Each point is reached from the start by the listed moves, each made 0, 1 or 2 times, or once backwards (-1), plus a little noise. Say if it took an odd or an even number of moves. Then give how often each move was made.
In the rows, 128 means zero.

Moves:
(1): [159 140  92 124 132 151]
(2): [112 172 125 115 133 145]
(3): [168 132 133 129 139 120]
Start: [141 137 120 114 109 114]
Points:
[172 176 160 106 133  91] => even (-1, 1, 2)
[192 133 165 119 126  74] => odd (-1, 0, 2)
[140 237  77  82 124 171] => odd (1, 2, 0)
[187 105  87 122 109 122] => even (1, -1, 0)

Moves:
(1): [150 122 114 114 129 122 140 126 122 121]
(2): [124 154 126 123 131 128 126 124 109 126]
(3): [136 114 145 133 126 133 156 136 117 123]
(4): [127 135 122 145 116 119 133 119 131 128]
(5): [130 123 121 140 136 141 119 114 129 126]
(6): [121 137 122 118 107 143 135 133 128 125]
(7): [110 124 120 122 139 127 150 122 129 138]
(8): [129 121 122 136 134 133 138 143 132 110]
Start: [130 108 102 135 129 111 125 118 116 125]
Points:
[153 121 111 173 108  65 115 115 119 118] => odd (0, 0, 0, 2, -1, -1, -1, 0)
[181 102  90 126 103 120 225 137  68  77] => even (2, 1, 2, 1, 0, 1, 0, 1)
[122 147   7 141 119 144 215  88  85  82] => even (2, 2, 0, 2, 2, 2, 2, 2)
[149  94  53 170 125 147 150 115 124  75] => odd (1, 0, 0, 1, 2, 1, 0, 2)

Moves:
(1): [143 123 128 129 133 105 131 148 129 121 136 125 131 132]
(2): [115 130 140 131 128 133 134 126 115 109 121 116 126 125]
(3): [136 129 152 131 123 135 137 129 140 134 120 130 129 118]
(4): [139 155 121 117 117 134 121 119 121 130 151 152 119 128]
(5): [128 127 133 127 134 127 126 124 126 128 141 118 120 133]
(6): [141 125 146 128 133 125 107 146 136 108 143 128 126 118]
(7): [132 135 125 126 126 155 126 134 117 147 125 145 136 117]
(8): [116 129 115 143 125 107 129 137 136 144 124 121 143 129]
(9): [128 134 146 140 137 144 124 134 135 120 110 125 138 135]
(10): [131 132 165 126 115 123 115 147 142 152 101 132 135 124]
(11): [133 133 123 115 124 122 126 122 139 138 141 128 148 134]
(12): [127 133 114 122 137 120 134 128 127 136 125 135 129 122]
Start: [143 138 133 133 138 117 115 123 122 115 125 132 139 121]
Points:
[153 172 171 144 138  97  50 159 162  42 156 116 198 150] => odd (0, 1, -1, 1, -1, 2, -1, 1, 2, 0, 2, -1)
[194 102 243 140 126  82 112 212 160 194  83 130 136  94] => odd (2, -1, 2, -1, 2, 0, 1, 0, -1, 2, -1, 0)
[248 199 172  97 135 152  63 161 146  99 201 196 177 144] => odd (2, -1, 0, 2, 0, 1, 1, -1, 2, 0, 2, -1)
[125 147 169 125  94 118 140 162 139 249  19 155 212  80] => odd (0, 1, 1, -1, -1, -1, 2, 1, -1, 2, 1, 1)
[165 197 106 136 115 157 105  77 147 137 186 177 156 133] => even (-1, -1, 1, 2, 0, 0, 0, 1, 1, -1, 1, -1)
[153 214 106 128 113  94  56 144 163 183 138 199 193 121] => odd (-1, -1, -1, 2, -1, 1, 0, 2, 1, 1, 1, 1)
